Rows are points. Examples show where two turns around zero, p and q, send a point. Where does a point land after both, in the order given? Backwards means that the second turn is done in reverse. Each puzzle has new turns, and all numbers are rounded.
In the rows, zero is written as 128.

Turn p:
[131 167] => [167 129]
[168 160] => [164  92]
[142 149] => [150 116]
[93 73] => [ 69 157]
[105  92] => [ 90 147]
Turn q:
[151 183] => [ 97 179]
[127  71] => [174  94]
[113 101] => [141 100]
[120 157] => [100 138]
Where do these land?
q, then p: [119 144] => [128 146]
p, then q backwards: [172 103] => [ 79 117]
p, then q: [167 109] => [153  92]
p, then q: [112 173] => [136 175]
p, then q: [ 69 111] => [ 68 142]

Turn p:
[110  84  84] => [169 149  83]
[151 131  95] => [164 137 144]
[ 98 206 156] => [ 60 162 173]
[114 126 169] => [ 91 109 117]
[115  97 127] => [134 123  95]
[181 125 137] => [150  88 157]
Turn q:
[163  88  59] => [203 108 167]
[ 99 132 182] => [ 84 123  86]
[ 87 127 116] => [143 152  96]
[123 145 128] => [120 144 130]
[169 147 155] => [ 91 111 161]
Where do these land?
q, then p: [100 122 111] => [148 136 154]
q, then p: [190 116  75] => [108  49 138]
p, then q: [100 161 177] => [128 155  69]
q, then p: [121 113 150] => [144 139 109]

Turn p:
[137 149 183  92] => [145 154 188 113]
[110 159  96 167] => [ 72 121 106 140]
[159  95 112  69] => [192 164 109 134]
[ 58 125  95 159] => [ 79 105  82  85]
[175 108 156 120] => [172 120 156 155]
[129 132 126 161] => [108 104 127 141]
Turn q:
[ 85 100 181 157] => [ 89 104 137 192]
[112 122 105 117] => [153 110 126 126]
[142 156 123  74] => [123 110 126  68]
[168 125  48 141] => [202 174 124 105]
[147 105 188 122] => [ 76 132 169 136]
[113 160 122 157] => [126 137  85 141]
Where do these land?
p, then q: [164 168 146  78] => [ 72 154  86 116]
q, then p backwards: [109 101 175 158] => [162 168 122 166]
p, then q: [105  92 103 118] => [167 130 139  98]
p, then q backwards: [127  95  84 117] => [108 166  97 147]
q, then p: [ 97 185  90 169] => [110 147  63 177]
p, then q: [165 126 170 128] => [ 86 155 148 144]

Turn p:
[ 98 170 125 149 116 117] => [133 161 138 121 108 170]
[ 69 135 147 136 170 122] => [109 134 173 175 117 159]
[115 117 126 116  99  92] => [151 164 131 135 119 103]
[103 152  92 138 170 117] => [ 87 153 119 156 135 163]
[158 102 107 113 176 146] => [ 91  94 105 146 162 111]
[167 101 163 141  94 129] => [177  94 115 112 115 102]
[130 142 143 118  90 144] => [147 131 144  89 123 124]
[135  98 117 133 125 146] => [113 109 118 125 115 104]
[176 136 132 109 112 138] => [146 113 109  94 158 116]
Turn q:
[129 178 150 119 119 112] => [108 150 148 161 159 125]
[105 132 142 110 107 142] => [113 127 135 106 157 119]
[ 90 117 148 112  92 131] => [ 95 110 144  94 153 121]
[143 150 113 143 175 114] => [156 128 110 176 121 138]
[171  67 102 106 153 159] => [196 131 125  86  86 122]
[136  94  90 124 116 162] => [144 131 103  87 101 103]
[100 128 139 116 124 127] => [118 110 133 120 151 126]
[155 131 111 162 140  85] => [123 126 129 172  82 138]
[122 154 158 160 124 120] => [ 97 140 126 149 141 160]
Where do these land?
q, then p: [157 128 116 146 118 146] => [131 154 124  98 132 140]
p, then q: [139 129 136 100 158 116] => [148 116 113 146 125 158]
q, then p: [100 122 162 112 131 141] => [108 102 147 146 153 121]
p, then q backwards: [131 147 113 225 128 118] => [148  95 115 212 165 131]
p, then q backwards: [ 94 124 121 103 153 137] => [127 152 149 123 100 100]
q, then p: [149  90 126  86  86 114] => [184 140 164 131 150 105]
p, then q: [125 156 123 124 123 124] => [140 143 122 130 149 123]
